Each row is a point. The window is the flat piece filled in between its corners: a triangle in 3 columns, a solid with four corners in 4, and so on. A path goes straight from each point to the next, and from the last back to the first. List the points from which the path goes on through the window.
In the rows, zero is written as 128.

Window:
[[129  84 155]
 [153 117 168]
 [108 218 112]]
Path:
(1): [133 124 179]
(2): [126 105 212]
(3): [148 107 126]
(4): [150  89 124]
(5): [108 105 201]
(6): [139  81 204]
(7): [175  89 162]
(8): [135 204 101]
(9): [105 197 145]
(10): [120 144 163]
(11): [142 133 126]
(12): [140  95  91]
(13): [119 131 161]
(14): [115 196 162]
(15): [127 178  89]
(16): [190 105 128]
Through the window after points: 2, 4, 10, 12, 14, 16

Window (4 x 4):
[[128  53  69 135]
 [142 172 168 126]
 [124 139 183 108]
 [119 112 148 154]]
Path:
(1): [178 128 209 102]
(2): [ 86 188 162 139]
(3): [104 130 115 137]
(4): [157  69 148 136]
(5): [156 163 200 141]
(6): [ 98 189 194 115]
(7): [103 114 139 135]
(8): [170 120 175 117]
(9): [153  27 125 147]
(10): [106  95  42 123]
(11): [111 137 155 134]
(12): [162 116 183 119]
Through the window after points: 3, 7, 9, 11

Window, 6 rows:
[[ 60 145 157  91 105 136]
 [207 163 158  91 131 107]
 [112  77  53 157  80 173]
 [197 165 110 132 149 158]
 [ 56 116 152  90 158 109]
 [152  87 111 177  89 188]]
Path:
(1): [ 82 143 129 166 114  87]
(2): [109 129 124  84 118 146]
(3): [129  98 106  98 143 170]
(4): [145 162 125 145 130 126]
(5): [131 156 122 181 123  91]
(6): [137 130 149  66 149 143]
(7): [ 70  91 135  57  79 200]
(8): [ 72 130 148 112 132 102]
(9): [102 197 126 139  91  79]
(10): [ 63  99 165  70 127 172]
(11): [104 102 149  58 177 162]
(12): [ 67 181 133 130  69  89]
(13): [153 123 100 153 105 138]
(14): [163  62  65 112 129 184]
(15): [130  95  88 136 106 187]
(16): [145 108  88 199  74 116]
Through the window after points: 3, 5, 9, 15

Window:
[[ 74 195 107 125 123 107 152 119]
 [106 124 144 156 101 137  89 163]
 [ 83 114  99 111  82 134 138 129]
 [172 175 122 155 102 186 173 136]
 [149 109 143  92 126 144 120 188]
 [ 77 184  85  66 156 206 155  70]
 [193  90  92 132 191 122 112  87]
 [ 95  42 158 109 176 189 151 249]]
Path:
(1): [ 82 158  52  89 127 159 131 146]
(2): [120 142 173  99 141 173 185  64]
(3): [121 115 149 126 136 126 148 145]
(4): [130  99  73 138 123 151 102 191]
(5): [110 164  83 135 119 129 129 127]
(6): [104 160 150 110 113 132 129  91]
(7): [ 94  97 132 113 103 149 151 142]
(8): [ 92 129  58 111 137 147 106 193]
(9): [136 173  80 133 122 158 136 107]
(10): [134 169 135 114 108 144 150  95]
(11): [ 91 139 166 106 126 153 166 132]
(12): [ 96 161  48 108  92 184 116 164]
Through the window after points: 7

Window, 8 rows:
[[139 172 112  87 193 124  96 136]
 [ 87  89 140 172 129 162 201 201]
 [115  84  42 160 214 159 111 144]
 [153 112  63  91 104  59 131 132]
 [116 124  89 142 161  45 145 147]
 [170 175 135 117  79 109  97  99]
 [ 36 139 133 114 166  99 128 169]
 [164  82  91 130 154  92  94 146]]
Path:
(1): [139 107 126  99 129 113 127 112]
(2): [126  97 129 119 176 108 131  94]
(3): [122 168  43 135 172  88 112 202]
(4): [115 150  48 109 158  54  98 210]
(5): [122  82 138 146 179 150 161 101]
(6): [141 102 133  81 133  70 146  93]
(7): [146 154  87 149 110  88 102 193]
(8): [135 165  94 140 122 107 125 164]
Through the window after points: 2, 8

Window, 9 rows:
[[ 53 131 156 129  23 186 127 177  91]
 [ 98 151 144 143 170  63 119 136 148]
 [116 188 136 170 106 166 110 170 126]
 [177 177 173  87  57 152 171 151  79]
 [ 77 141 145 143 138 184 134 120 128]
 [158 145 125 147 143 100  40 127 160]
 [188 141 102 130 148  90  82 163  89]
 [113 174 123  97 174  94  67 152 137]
 [146 183  64 133 158 131 162 107 194]]
Path:
(1): [142 175  95 120 170 148 143 146 178]
(2): [ 77 129 150 116 129 168 114 214 136]
(3): [ 82 176 142 146  14 152 126  83  94]
(4): [149 168 106 151 129 119  56  50 115]
(5): [133 139 152 123 128 122 112 207 164]
(6): [161 136 156 144 140 118  86 158 201]
(7): [137 159 104 140 139  99  51 117 108]
(8): [134 177  82 142 133 114 143 103 167]
Through the window after points: 4, 6, 8

Window:
[[ 61 118 200  94 158 151 200  98 156 125 164]
 [169 188  76 147 137  34 103 190 106 122 117]
 [136 154 131 117 139 145 103  51 110 107 133]
 [ 97  96 161 160  14 137 155 134 170 125 174]
 [109  42 128 127  97  99 190 130 109  77 131]
 [121 171  97 182  77 106 246 131  61 150 119]
 [ 82 106 175 170 178 103 148 101 125 168 122]
 [ 79  92 101 142 181 134 101 169  53  89 165]
 [111 122  92 113 133 174 107 164  68 134  73]
 [157 123  70 170 151 163 161 221  95 148 125]
 [113 132 160 121 159 130 157  92  61 202 157]]
Path:
(1): [ 97 124 110 161 143 110 162 139 127 166 129]
(2): [118 117 101 122 141 144 171 103 199 202 157]
(3): [ 84 128 196 117 154 131 168 111  50 128 148]
(4): [139  78 173 146  77 131 181 164 102  69 159]
(5): [ 76 125  85 139 113 107 140 111 144 171 128]
(6): [108 160  66 178 107 121 182 137 113 154 112]
(7): [166 124 187 122 122  88 176 170  34 111 159]
(8): [146 140 177 179 152 129 129 153  87 138  98]
(9): [119 134  87 122 129  94 160 149 109 135 150]
(10): [ 41  88  64 163 181  72 150  71 130 134 129]
(11): [140 105 162 119 108 156 149 175  68 104 154]
(12): [163 141 148 141  94 135 164 152  86 113 122]
Through the window after points: 2, 4, 6, 8, 10

Window, 12 rows:
[[184 170  95  90  98 147  72 120  92 114 158 190]
 [132 130 220 104 139 128 167 208 162 142 113 153]
 [129 178 133  77 106 163  70  82 118 125 149 107]
 [200  36 115 168 224  58 113 147 190 166 144  76]
 [116 139 121  74  51  72 123  73  84 103  90 170]
 [149 151 129 108  87 108  87 113 129  30 123 135]
 [134 169 139  69  94 126 109 152 208 128  92 171]
 [121  98 137 128  49 156 114 151 146 130 112 153]
 [130 102 131 218 189  39 120 224 185 193 145  90]
 [141 164  95 125  98 146 185 143 145 128 132 131]
 [ 95 135 159 158  84 115 163  84 168 120 140 208]
 [ 62  89 146 163 203 119 162 225 182 147  69 164]]
Path:
(1): [168 180 118 180 140 102 106 132 116  97  68 128]
(2): [ 88  90 123  43  73 122 104 120 179 127 188 150]
(3): [ 56 129  58  65 137 114 140 122 145 123 184 207]
(4): [191 172 222 159  73 146 117 161 134 109  63 112]
(5): [168 146 126 158  83  95 119 117 143 131  69 162]
(6): [114 109 108  94 125 102 114 124 138 106 154 125]
(7): [125 122 122 112  92 115 109 146 136 105 153 140]
(8): [170 165 142 139 118 135 107 115 147 107  74 144]
(9): [158 127 151 134 121 117 116 126 144 108  90 168]
(10): [ 78 121 122 107 130 108 137 206 187 125 159 101]
(11): [ 86 130 154  97 113 112 162 169 148 114 192 155]
(12): [168 127 160 129  99 138 122 151 147 145  49 144]
(13): [201 134 140 157 178  59 124 154 146 173  72 135]
(14): [ 98 104 127  98  67 143 121 128 154  88 188 130]
(15): [102  85 110  80 145  50 155 156 167 120 165 201]
(16): [125 131 152 162 106 136 127 125 148 134  94 140]
Through the window after points: 7, 9, 11, 15

Window:
[[161  93 134 104  42 193 120 143 165  80 127 177 146 183]
 [185 158  67 130 204 176 152 143 156 164  43 109 152 156]
 [151 128  69 191  83 123 106  72  43  99 156 110  74 122]
 [113 173 111  52 159 137 131 149 147  59  63 204  59 150]
 [103 164 200 144 127 150 177 157 171 141 136 115 136  89]
 [ 71 135 119 139 149 124 165 185  51 200  81 143 187 174]
 [ 83 128 220 127 141 155  63  42 147 168 122 106  92 103]
 [ 99 132 167 134 120  41  99 115 107 148 127 139 123  83]
 [117 165  91 179  86 118 126 155 249 146 139  97 127 157]
 [147 145 133 102 112 137 101 126 135 147 156 104 123 157]
 [132 146  90  58  72 124 211 130 176  70  98  98 146  91]
 [127  70 101 203 209 193 112 142 106  97 170  99 165 173]
 [129  78 165 136  85 129 107 131  75 139 110 112  88 168]
 [158  99  81 110 114 191 136 113 115 211 101 101  92  92]]
Path:
(1): [126 139 112 106 165 118 161 113 131 116 109 145 130 154]
(2): [122 111 136 116 144 109 175  75 171 174 162 160 123 167]
(3): [133 125 120 158 112 154 102 153 115 131 114  89 134 109]
(4): [120 139 115 125 123 177  72 145 137  94 111 105 154  85]
(5): [130 117 139 149 122 138 140 126 138 163 125 137 112 185]
(6): [159 151 117 137 130 134 147  95 189 145 132 137 129 161]
(7): [ 92 120 123 165 129 156  99 164 138 133 122  83 125 125]
(8): [120 144 142 139 103 152  94 149 133 124 126 115 147 131]
(9): [142 107 137 126 169 117 223  67 112 167 142 117  46 133]
(10): [102  49 116 136 140 119 158  81 105 144 130 160 108 151]
(11): [160 232 125 154  58 165  63 175 133  96 148  63 128 117]
(12): [129 154 113 151 130 208  77 185 107 102 104  77 120 140]
(13): [125 108 123 118 129 123 157 105 137 131 110 163 120 139]
(14): [126 124 114  96 130 138 154  95 157 142 133 162 124 166]
(15): [120 136 184 177 117 144  73 206 130 135  94  38 133  99]
(16): [113 168 125  83  62 192  75 213 136 120  63 144  71 118]
Through the window after points: 6, 8, 16
